Each row of a before or after table is a point. The points were changed in one or more steps. Then noise was added and the rows were shuffled. The steps act on columns, c1 being the first. Write out the steps. A step turns or swaps two columns, mirrors them in a line or flattens them onto one, adds a multiple of one to another, or multiplies or shifts one. Angles are multiples of 10 degrees, from the lower column toward the higher: turns from -170 to 170, lines from 10 to 170 but not 90. Use the fewest steps. Two steps may share a column if one is a turn and the other turns, adds or multiplies; they go together, in the order done. Otherwise the lowest column goes first.
In the rows, 128 means zero.

Before (8 x 2)
[[112 150]
 [110 144]
 [101 160]
 [126 150]
 [180  61]
 [218 116]
 [ 91 160]
 [124  97]]
After (8 x 2)
[[ 85  60]
 [142 152]
 [132 145]
 [138 157]
 [202 118]
 [167 160]
 [ 86  93]
 [143 163]]
Steps: add 1.5 times c2 to c1

Before (12 x 6)
[[ 77 151 176 103 131 128]
 [ 78  73 146 207 168 118]
 [141  76 120 135 192  94]
 [ 91 134 126 142  84  96]
 [124 112 106 142  62 162]
 [ 80 163 131  94 152 165]
 [142 142  98  99 123 134]
 [204 119 179 126 153  79]
 [119 155 141 131 101 197]
 [161  51 130  97 152 135]
 [118 115 148 164 206 140]
 [ 60 122  72 136 220 130]]
After (12 x 6)
[[120 203 114 199 154 139]
 [127 107 120 154  94 196]
 [142 159  82 235 184 120]
 [105 140 154 129 205 139]
 [ 57 149 164 151 144  84]
 [136 123 150 131 114 136]
 [149 156  95 119  94 162]
 [197 210 110 165 156 130]
 [146 136  63 137  98 130]
 [121 187 133 162 190  95]
 [141  86  95 175 114  97]
 [142  66 131 169 134 164]]
Steps: multiply c3 by 0.7; turn c1 and c3 by 130 degrees; turn c2 and c5 by -80 degrees; shift c4 by 30

Before (12 x 12)
[[158 120 140 104 152  83 171 151 172 176 106 141]
 [ 77 146 186 118 129 105 134 139 119 138  79 171]
 [105 138 114 102  56  99 197 156 105 133 113 125]
 [150 150 191 176 151 159 189  73 178 186 111  99]
 [ 83 107 187  76 170 123 115 120 170 161  69  90]
 [153 163 123 183 149 130 209 144 139 160 159  66]
 [110 127 105 130 133 116 152 107  93 178 138  96]
 [ 84 188 171 107 154 155 109 103 164 167 135 121]
 [ 78 112 156 114 158 117 180  54 139  75 107 168]
 [145 196 194 156  95 105 172 118 118 177 160  63]
 [142 114 181  84  93 164 207 136  81  73 137 131]
 [137 194 107 175 116 105 166  62 114  79  83 167]]
After (12 x 12)
[[110 131 105 126  97 114 120 119 170 171 138  92]
 [157 122 137 115 107 141  74 142  99 200 106 144]
 [107 137 113 123 184  80  73 158 176 155 111 127]
 [151 154 193 147  60 101  56  40 104 147 114  94]
 [149 166 124 151  96 127  46 143 149 144 160  66]
 [ 84 185 174 123  81 122 131  82  89 129 137 125]
 [ 77 112 151 126 150 179  82  38 135  99 108 172]
 [ 75 144 186 126 132 139 128 111 136 148  78 172]
 [144 197 193 138 131  87  89  89 148 176 156  64]
 [ 81 106 187 109  88 141 124  87  81 157  68  92]
 [141 115 181 114 167 112  70 108 198  70 138 130]
 [136 192 107 153 174 150  94  72 157 116  83 161]]
Steps: add -0.5 times c3 to c8; multiply c4 by 0.4; turn c6 and c10 by -50 degrees; turn c5 and c6 by 130 degrees; turn c7 and c9 by 160 degrees

Before (10 x 20)
[[137 158 159 116 136 119 142 160 208 112 142 102  68 103 124  99 145  93
  129 135]
 [244 141 139 122 167 209 152 111 102 171  97 155 141  58 211 190  97 113
  132 113]
 [146 130 175 128 114 108 116  94 165 112 181 124  52 138 112 121 117  95
  116 134]
 [158 135  95 150  79 107 131 119 107 105 119 167 214 147 193  72 135 120
  148 138]
 [144 147 174  84 155 120 152 149 180  95 153 158  85 142 110 166 122 101
   79 133]
 [138 127 162  84 156  98 111 150 138 108 122  96  86 158 115 113  93 106
   89 161]
 [104 111  93 165 130 149 155  86 119 115 158 135 195 154 230  83 102 133
  147 117]
 [225 111 169 140 181 178 154  80 131 192  83 145 193  83 183 175 104 134
  134  66]
 [133 143  90 118 104 148 110  69 151 150 143 173 181 136 238  38 135 135
  126 105]
 [ 94 135 112 161  73 101  92 136 120 119 124 148 171 146 245  89 151 131
  122 110]]
After (10 x 20)
[[217 184 153 159 180 178 168 204 112 166  81 134 195  83 183 176 104 133
  134 167]
 [ 91 122  92 172  74 102 112 141 108 118 125 124 172 145 245  87 152 132
  121 124]
 [134 110 111  70 157  98 160  88 163 121 121 134  87 159 114 113  93 105
   91 135]
 [230 173 152 127 166 208 140 149  95 130  96 108 141  58 211 189  98 113
  134 179]
 [134 104 152  72 155 120 173 113 105 100 151 183  85 142 110 166 124 102
   77 149]
 [160 115 116 103 115 108 175 142 139 121 182 162  51 138 113 122 118  98
  115 109]
 [152 154 110 134 104 148  89 177  88 121 142 159 181 136 237  38 134 137
  126  95]
 [123 110 155 188 130 150  92 160 118 139 158 121 195 155 231  83 100 133
  147  89]
 [126 124 143  98 136 120 159 106 167  95 143 201  67 105 124  99 146  94
  129 155]
 [160 107 133 175  79 108  95 124  86 113 120 115 214 148 191  72 134 120
  148 132]]
Steps: turn c8 and c20 by 120 degrees; turn c1 and c20 by 30 degrees; turn c2 and c10 by -70 degrees; swap c3 and c7; add 0.3 times c13 to c4; turn c9 and c12 by 80 degrees

Before (14 x 48)
[[108 104  93 135 125 116 109 145 167 113 109  64 118 133 100 153 152 108
  140  98 163 106 141 117 145 142 100 150 115 144  83 165 106 115 154  85
  128 127 160  79 105 116  98 106 116 122 159 102]
 [139 144 146 179 104 148 113 136 126 163 141  99  82 145 100 102 162 152
  143 129  92 106 107 120 160 124 145 111 178 131  85 129  97 139 156 171
  149 137  83 155 127 102 103 108 164 146 122 147]
 [136 119 124 128 102  92 139 125 107 144 142 101  98  97 127 110 134 151
  147 156 116 120 121 102 145 116 130 121 131  99  96 126 120 169 115 161
  146 123  93 150 140 128 175 127 152 142  85 134]
 [ 91 121 100 157 113 153  88 111 142 108 147  90 129 151 114 138 159 134
  144  99 178 107 134 145 139 129 119 184 166 127 111 158 105 115 155  75
  158 137 133 108 102 118 129 139  80 141 140 122]
 [100 141 113 155 130 155 101 124 147 123 130  97 161 154  90 154 186 149
  141  77 181  71 131 142 125 130  87 178 146 153  89 169  62 141 143 133
  162 139 141 102 127 120 110  88 127 169 120 132]
 [114  83  99 101 138 136  88 145 115 117  82  62 182 127 161 132 146 136
  119 105 170 116 179 132 151 147 109 163 114 148 118 136 101 102 182  98
   99  88 132  99 129 126  79 132 110 123 165 106]
 [174 100 123 143  99 112 136 139 104 133 170 112  98 135 106  59 114 127
  127 128 130 132 112 117 139 116 139 102 108 108 125 110 148 133 133 158
  150 134 114 164 157 152 138  93 145 126  67 130]
 [154 133  89 157 110 129 141 113 129 146 146 152  83 157 104  92 108 107
  146 153 142 110 145  91 131 112 125 109 164 127 117 115 111 143 127 181
  161 134  98 151 138  81 134 120 145 155 126 133]
 [157  84  79 106 135  57 145 121 124 140 114 105 128 155 171  94 132 127
  125 120 121 188 136 128 137 100 129 120 106  95 135 100 166 111 130 157
  107  65 124 150 109 141 144 102 144  66  94 137]
 [140  80  92 141 155  94  95 114 126 127  79  98 128 111 182 141  95 132
   93 140 111 138 149 112 106 123 160 132  94  94 153 126 150  90 138 124
   79  76 165 136 135 180 127 116 152  81 101 124]
 [164 144 135 131 120 129 126 157 126 130 130 112 108 162 109 115 113 155
  153 176  93 126 113 124 123 112 133 110 132  93 146 104 159 144 115 151
  170 108 123 125 141 123 148 114 152 132  90 134]
 [107  78 107 126 152 122 129 105 118  86 110  92 135 137 157 133 160 138
  126 103 143 113 179 143 128 107 131 136  81 145 129 153 132 111 132 104
   84 107 162 101 113 110  85 140 110 104 159 138]
 [164 145  92 115 144  76 122 121  85 144 100 116  94 132 117  89 120 132
  134 143 129 152  95 119 120 117 163 132  88  87 132 124 148 120 124 148
  111  94 112 148 157 125 125 126 135  94  91 133]
 [107 135 133 150 124 135  44 145 146 125 124  74 143 159 119 121 164 118
  160  83 168 102 147 131 108 150 102 155 136 162  99 177  95 157 151  91
  125 146 148 103 104 103 152  97  97 168 135 144]]
After (14 x 48)
[[156  80  59 104 137  61 149 123 123 141 115 105 130 156 170  96 136 129
  126 120 120 161 137 128 167 102 131 121 105  94 137  99 166 110 133 158
  112  69 129 155 112 154 144 101 142  68  95 134]
 [164 145  37 109 144  78 121 123  88 148 100 117  89 129 118  90 123 135
  133 144 132 145  96 117 149 116 158 135  87  89 127 124 150 116 124 150
  110  96 116 148 155 129 126 126 132  92  95 137]
 [111 103  96 136 125 117 106 148 168 113 109  65 115 131  99 154 152 107
  137  98 163 120 144 116 163 144  97 148 116 145  81 164 104 118 157  84
  133 128 164  81 104 113  97 105 113 121 159 100]
 [138 118 160 127 100  91 139 127 109 140 144 105  98  97 123 111 131 150
  143 160 117 121 118 101 141 117 128 120 133  94  94 126 121 169 114 163
  143 122  92 147 137 124 172 129 148 147  88 136]
 [156 135  60 155 108 129 143 110 128 145 148 156  86 157 103  93 111 107
  145 147 143 135 145  87 162 111 126 107 161 127 119 116 105 146 129 181
  163 130  98 148 138  74 138 118 146 156 123 137]
 [ 91 118 100 158 114 152  88 108 140 108 150  86 131 149 114 143 160 135
  146 100 176 121 134 145 153 131 118 189 163 128 112 163 106 117 155  76
  159 137 136 105 103 114 130 139  78 140 141 121]
 [105 135  95 148 126 133  41 144 146 126 122  71 148 160 121 121 165 119
  156  82 169 117 148 130 113 146 102 151 137 164  97 179  98 156 148  87
  127 144 151 102 104 100 152  96  99 167 133 143]
 [110  79 127  99 139 135  86 145 120 119  84  64 183 127 163 131 145 137
  115 105 173 121 182 134 165 148 110 164 112 145 117 134  99 102 181  97
   97  88 138 105 124 124  79 135 111 121 166 108]
 [176 102 147 147  97 111 138 135 105 132 172 113 102 134 108  62 114 131
  126 132 131 118 114 120 141 116 135 102 106 108 125 117 150 130 132 162
  152 132 112 168 158 154 141  96 145 120  66 132]
 [137 146 236 178 101 146 117 133 127 159 143 100  76 144 100 104 158 148
  142 131  97 122 104 120 132 125 147 108 177 129  85 127  97 141 158 167
  148 140  87 153 127  96 107 114 171 150 120 150]
 [100 144  93 154 130 158 101 126 149 122 132  95 166 153  92 152 186 151
  144  76 179  93 135 142 134 131  85 180 149 154  90 171  62 140 144 131
  162 141 141 102 124 103 111  87 126 167 121 130]
 [138  83   7 142 152  92  96 116 123 128  85  97 129 113 185 135  96 131
   93 140 109 115 150 116 140 121 158 133  99  91 152 124 153  89 137 123
   77  75 166 136 138 181 129 116 153  84  99 124]
 [105  76  86 127 150 124 130 106 120  88 110  91 132 136 156 134 162 136
  127 100 139 124 179 145 145 104 129 137  82 151 131 156 131 113 134 104
   86 105 166 100 110 110  88 136 109 107 161 138]
 [162 145 132 131 121 130 123 155 124 132 128 114 113 165 108 114 113 154
  151 172  89 131 113 120 120 112 138 112 131  91 145 106 156 147 117 154
  172 104 124 121 142 126 146 113 151 135  87 136]]
Steps: turn c3 and c25 by -50 degrees; multiply c3 by 3; multiply c22 by 0.7; turn c22 and c42 by 20 degrees

Before (8 x 64)
[[142 106  98 135 123 152 130 134  90  91 103 101 123  70 151 180 143 103
  157 113 140 141  81 110 160 176 128 136 126 140  81 117 169 108 103 101
  106 135 155  91 129 173  79 167 101 109  99 117 133 124 121  91 110  73
  118 155 123 180 132 166 155 150 131 157]
 [ 97 149 144  57  97 101 135 160 183 146 109 114 182 191 108  89 114 161
   49 126  81 139 119 145 126  67 127 162 109 116  86  70  90 140 164 144
  135 154 112 152 133 157 170 143 140 168 110 169 157 149 134  82 202 135
  121 152 142 107 102 104 117 175 114  93]
 [148 163 132 135 124 168 104 107  99  91 123 127 116  59 166 139  98 119
  150 114 161 157 103  93 155 180 108 114 134 107 118 142 174 110 147 117
  109 120 150  82 142 146 115 156 136 108 152 108 130 134 155  84 107  89
  118 162 124 171 163 135 163  89 138 176]
 [119 148 125 138 112 143 129  99 121  89 124 131 101  82 150 184 152 130
  153 115 151 160 151  97 163 169 115 113 160  99 114 147 136 102 128  82
  128 143 153 101 148 158 107 155 153  72 169 117 110 108 137  75  73 107
  147 156 135 150 144 167 149 104 165 171]
 [116 144 168  57 127  88 164 154 172 143  59 118 203 156  70  81  76 115
   96 149 100 126 125  97 116  73 146  91  91  98  62 111  89 145 156 127
  204 157 132 156 142 126 153 142 137 189 117 176 149 137 118 131 170 157
  147 146 143 153 103 120 125 172 138 129]
 [ 88  80 173  96  67 142 106 138  99 161  82  68  94 141 142  94 137 132
  147 171 161 139 116 200 111  42 135 116 162 109 129  96 161  94 145 105
  105 112 129 164 114 118 119 120  84 123  82  42 141 165 163 135 131  77
  111 143 177 112 149  84 146 127 139 108]
 [ 68 102 187 134  75 101  91 137 110 147 127 111 145 135 114  94 102 143
  174 177 143 149  85 124 119  81 141 128 176 172 143 137 162 152 126  86
   94 111 121 161 111  88 124 107 109 128 116  52 127 155 156 165 135 138
   92 142 179  95 144 112 130 147 157 109]
 [137 125 124 127 145 123 116 145 133 117 126 156  75  89 139 156 140 130
  127 111 131 151 118 116 163 178 137  80 148 131 116 171 151 132 133 128
  138 125 166  78 161 189  98 138 123 106 137 124  91 151 138  86 101  89
  109 141 126 182 165 155 133 118 144 158]]
After (8 x 64)
[[ 82 118 177  97  67 143 108 141 100 157  80  64  86 151 141  99 136 130
  146 169 158 137 117 199 111  96 138 119 164 110 130  95 163  94 209 106
  140 112 126 165 114 116 114 120  85 123  78  40 141 162 165 137 130  76
  115 145 176 106  91  81 149 126 137  76]
 [152 157 133 138 130 166  99 106 100  87 122 124 116  59 172 137  94 122
  151 115 162 155 101  91 156 122 109 113 132 104 130 140 175 112  74 115
  136 120 154  82 143 147 116 160 139 110 153 109 129 134 156  81 103  85
  116 163 127 169  78 136 161  90 136 245]
 [ 67 121 185 135  74 101  91 137 108 145 132 109 148 146 116  94 103 146
  175 180 145 150  89 124 119 128 144 130 173 177 127 131 162 148 177  82
  152 109 121 163 109  89 123 104 108 133 114  55 126 154 156 166 140 137
   90 149 175  96  92 109 130 143 159  81]
 [141 141 124 127 143 124 113 149 134 119 127 157  77  94 143 153 137 128
  131 116 132 145 119 111 162 129 135  85 150 130 127 169 150 133  78 124
  116 125 164  77 159 189  95 136 120 107 133 120  89 149 137  88 101  90
  112 139 130 181  87 152 134 113 144 201]
 [144 142  97 136 124 153 127 130  90  92 108 105 122  79 152 177 139 102
  158 112 142 141  82 106 165 157 130 136 129 144 129 119 165 113  80  98
  147 134 155  87 123 174  76 168 101 106 103 122 128 125 126  91 111  70
  117 154 123 179 112 165 154 140 129 199]
 [119 120 165  61 130  90 162 152 171 147  61 115 204 149  73  81  73 113
   99 151  99 125 126  91 115  91 144  86  92 101 127 112  93 145 176 121
   68 157 125 153 142 121 154 144 134 190 116 176 154 138 116 132 169 154
  145 147 144 153 190 121 124 171 137 133]
 [ 92 110 144  57  93 106 138 163 180 140 105 116 187 172 104  91 116 158
   50 126  80 146 116 144 126  82 128 166 110 116 126  68  92 137 178 147
  131 152 109 150 133 155 168 143 137 167 108 171 153 152 137  85 203 136
  118 154 147 108 164 105 116 181 113  38]
 [119 147 126 133 108 141 132  99 124  88 122 135 100  82 146 190 153 131
  156 114 146 160 148 100 163 133 115 116 162 102 128 148 136 103  90  79
  120 141 156  96 145 159 103 153 153  70 167 116 104 107 138  75  73 109
  147 156 133 146 106 175 151 106 165 235]]
Steps: flatten c2 and c14 onto the line at 110 degrees; mirror c26 and c35 in the line at 140 degrees; multiply c31 by 0; turn c37 and c59 by 160 degrees; multiply c59 by 1.3; multiply c64 by 2.5
